Rows are points. The ring and each string are closed loops that go straight from each point to the next, and from the last back to the first. Before rounding, they use only three directions, however many columns there are. Count how often each string passes through the ring. Passing back the other way cancels.

Ring (10 x 4)
[[1.28,1.35,-0.20,0.90],
[-0.46,0.90,-0.52,0.58],
[-1.65,-0.21,-0.76,0.46],
[-1.95,-1.91,-0.81,-0.13],
[-0.74,-2.99,-0.56,-1.06],
[0.36,-3.23,-0.34,-1.35],
[1.81,-2.96,-0.08,-0.94],
[2.69,-2.04,0.06,0.25],
[2.80,-0.22,0.06,1.38],
[2.09,1.00,-0.06,1.22]]
String (30 x 4)
[[0.84,-0.78,-0.29,0.56],
[1.21,0.34,-0.26,2.06],
[0.34,-0.35,-0.44,2.14],
[1.03,0.29,-0.24,0.44],
[0.90,0.40,-0.25,0.11],
[0.03,-0.69,-0.47,1.33],
[-0.87,0.59,-0.64,1.80],
[-1.71,0.84,-0.80,1.67],
[-1.21,-0.42,-0.71,1.51],
[-0.28,-0.91,-0.51,0.78],
[-0.54,-0.94,-0.55,0.45],
[-1.66,-1.39,-0.80,1.28],
[-3.69,-2.21,-1.18,1.02],
[-2.82,-2.56,-0.97,-0.50],
[-0.92,-2.24,-0.56,-2.01],
[-0.14,-2.04,-0.43,-1.33],
[-0.29,-1.99,-0.52,0.60],
[-0.17,-2.36,-0.49,0.25],
[0.61,-2.06,-0.31,-0.66],
[1.71,-3.02,-0.04,-2.79],
[2.57,-4.11,0.12,-3.09],
[2.45,-3.74,0.04,-1.25],
[3.39,-3.11,0.24,-1.66],
[3.03,-1.84,0.18,-1.49],
[1.86,-1.36,-0.08,-0.18],
[1.22,-1.61,-0.27,1.92],
[2.54,-1.32,-0.04,2.46],
[4.01,-0.31,0.27,1.80],
[3.72,0.32,0.27,0.28],
[2.11,-0.09,-0.03,0.24]]
Times through: 2
String (30 x 4)
[[1.94,-2.66,-0.13,1.30],
[2.05,-2.12,-0.11,1.48],
[1.20,-1.47,-0.26,1.45],
[2.14,-0.94,-0.04,0.27],
[3.13,-0.39,0.16,0.15],
[3.81,0.37,0.26,1.31],
[2.97,0.72,0.05,2.79],
[0.88,-0.37,-0.34,2.29],
[1.11,-0.18,-0.25,0.96],
[0.97,-0.35,-0.26,0.39],
[0.30,-0.41,-0.43,1.59],
[0.79,0.24,-0.28,0.30],
[0.87,1.26,-0.23,-0.63],
[-0.23,2.20,-0.44,-0.35],
[-0.70,1.62,-0.52,-0.75],
[-2.11,1.12,-0.82,0.06],
[-2.41,-0.53,-0.95,1.90],
[-2.91,-1.02,-1.05,1.89],
[-3.64,-1.44,-1.16,0.79],
[-2.91,-2.07,-1.05,1.63],
[-0.60,-1.58,-0.56,0.16],
[-0.26,-1.75,-0.45,-1.28],
[-0.98,-3.12,-0.55,-2.92],
[-0.96,-4.12,-0.55,-3.00],
[-0.72,-4.04,-0.57,-0.96],
[-0.23,-2.59,-0.52,0.89],
[0.87,-1.94,-0.26,-0.60],
[1.95,-2.81,-0.01,-2.08],
[3.11,-3.37,0.22,-2.63],
[3.23,-3.63,0.18,-0.83]]
Times through: 4

Ring (8 x 8)
[[0.64,0.21,0.14,-0.10,0.68,-1.75,0.52,-0.10],
[-1.12,-0.01,-0.53,-1.00,0.67,-2.88,-1.09,1.03],
[-1.90,-0.28,-0.12,-1.84,0.89,-2.96,-1.80,1.31],
[-0.75,-0.88,0.91,-1.27,2.20,-2.84,-1.03,0.77],
[0.45,-1.05,1.66,-0.70,2.75,-2.30,-0.05,0.06],
[1.46,-0.42,2.28,-0.64,1.80,-0.57,1.16,-1.05],
[1.54,0.36,2.08,-0.87,0.40,0.51,1.58,-1.50],
[1.20,0.46,0.84,-0.29,0.29,-0.59,1.19,-0.83]]
String (29 x 8)
[[-0.56,-0.18,-1.27,0.15,1.24,-3.88,-0.82,1.31],
[0.64,-0.39,-0.66,0.84,1.89,-3.53,0.12,0.70],
[0.83,-0.33,0.16,0.36,1.73,-2.60,0.41,0.18],
[1.41,-0.63,0.33,0.91,2.43,-2.89,0.75,0.08],
[0.28,-0.07,0.74,-0.70,1.02,-1.63,0.17,-0.07],
[-0.29,0.87,0.38,-1.48,-0.84,-0.47,0.13,-0.32],
[0.49,0.69,-0.12,-0.31,-0.23,-1.22,0.61,-0.24],
[1.40,-0.15,-0.50,1.25,1.64,-2.94,0.87,0.18],
[1.00,-0.29,-0.95,1.33,1.86,-3.66,0.42,0.65],
[0.87,-0.82,-0.54,1.21,2.75,-4.12,0.11,0.85],
[0.32,-0.66,-0.03,0.24,2.21,-3.35,-0.18,0.68],
[-1.52,-0.55,-1.38,-0.40,1.66,-4.64,-1.79,1.97],
[-3.45,0.19,-1.27,-2.60,-0.29,-3.42,-2.96,2.13],
[-1.30,-0.90,-0.32,-0.81,2.22,-4.13,-1.64,1.59],
[-0.07,-1.00,0.43,-0.24,2.68,-3.49,-0.61,0.84],
[-0.94,0.16,0.78,-1.94,0.23,-1.27,-0.69,0.20],
[-2.03,0.07,0.86,-2.90,0.06,-1.38,-1.59,0.62],
[-0.36,-1.71,1.18,-0.66,3.80,-3.91,-1.09,1.05],
[-0.72,-0.96,1.36,-1.54,2.29,-2.51,-0.99,0.58],
[-0.92,-0.20,1.25,-2.07,0.83,-1.38,-0.78,0.20],
[-0.85,-0.77,1.42,-1.81,1.89,-2.15,-0.99,0.48],
[0.26,-1.87,1.26,-0.09,4.27,-4.05,-0.66,0.88],
[0.35,-1.87,0.95,0.23,4.34,-4.37,-0.63,1.01],
[-1.32,-1.25,0.58,-1.31,2.76,-3.81,-1.72,1.39],
[-2.86,-0.35,0.09,-2.80,0.71,-2.91,-2.57,1.60],
[-1.62,-1.00,-0.30,-1.05,2.33,-4.31,-1.95,1.77],
[-0.12,-0.73,0.26,-0.32,2.18,-3.21,-0.54,0.75],
[-0.59,0.00,0.45,-1.28,0.67,-1.85,-0.52,0.34],
[-1.99,0.67,-0.44,-2.23,-0.87,-1.71,-1.43,0.85]]
Times through: 3

Ring (7 x 9)
[[-0.10,-0.74,1.15,3.67,1.45,2.50,0.41,-0.40,2.79],
[0.10,1.75,0.71,1.68,1.28,2.06,0.79,0.43,1.78],
[-0.73,3.44,-0.04,-1.07,0.50,0.49,0.52,1.60,-0.85],
[-2.54,2.46,-0.04,-1.55,-0.39,-0.71,-0.04,2.02,-2.56],
[-2.49,-0.24,-0.12,-0.42,-0.31,-0.92,-0.89,1.33,-2.46],
[-0.82,-2.16,-0.19,1.21,0.58,-0.06,-1.26,0.24,-0.79],
[0.02,-2.67,0.34,2.98,1.24,1.26,-0.82,-0.50,1.27]]
String (24 x 9)
[[-1.30,0.74,0.05,0.10,0.34,0.14,-0.28,1.05,-0.98],
[-3.46,1.52,0.63,-0.18,-0.55,-0.31,0.12,1.73,-1.89],
[-3.86,4.53,0.05,-3.00,-1.09,-1.30,0.44,3.00,-3.84],
[-0.43,3.92,-0.66,-2.44,0.38,-0.26,0.18,1.97,-1.99],
[0.44,2.44,-0.47,-0.91,0.95,0.51,0.03,1.15,-0.59],
[-2.01,1.16,0.94,1.37,0.33,1.06,0.49,0.92,0.27],
[-0.85,3.03,1.40,2.05,1.05,2.59,1.62,0.72,2.29],
[0.53,1.87,1.13,2.74,1.68,3.00,1.26,0.06,3.16],
[1.61,0.79,-0.05,1.34,1.77,1.81,0.09,0.04,1.66],
[-1.04,0.24,0.56,1.52,0.69,1.05,0.05,0.54,0.46],
[-1.55,-0.10,1.46,3.29,0.82,2.10,0.65,0.12,2.01],
[-1.90,-0.21,2.30,4.89,0.99,3.15,1.28,-0.25,3.55],
[0.14,0.69,1.43,3.71,1.64,3.15,1.11,-0.28,3.54],
[1.30,1.61,0.35,1.62,1.75,2.27,0.63,0.15,2.17],
[0.26,1.25,0.03,0.61,1.10,1.11,0.09,0.62,0.47],
[-0.65,1.29,0.27,0.61,0.74,0.90,0.17,0.83,0.10],
[1.16,2.75,-0.83,-1.43,1.15,0.43,-0.07,1.17,-0.71],
[-2.16,1.36,0.63,0.57,0.12,0.51,0.27,1.20,-0.58],
[-3.47,2.74,0.52,-0.99,-0.64,-0.43,0.38,2.12,-2.25],
[-3.45,2.96,-0.18,-2.52,-0.93,-1.47,-0.15,2.56,-3.81],
[-1.78,2.01,-0.85,-2.62,-0.32,-1.49,-0.75,2.07,-3.59],
[-0.17,0.73,-0.46,-0.40,0.70,0.06,-0.55,0.92,-1.03],
[-2.98,0.63,0.42,0.04,-0.36,-0.37,-0.25,1.44,-1.81],
[-1.00,0.54,0.02,0.28,0.48,0.27,-0.31,0.90,-0.73]]
Times through: 4
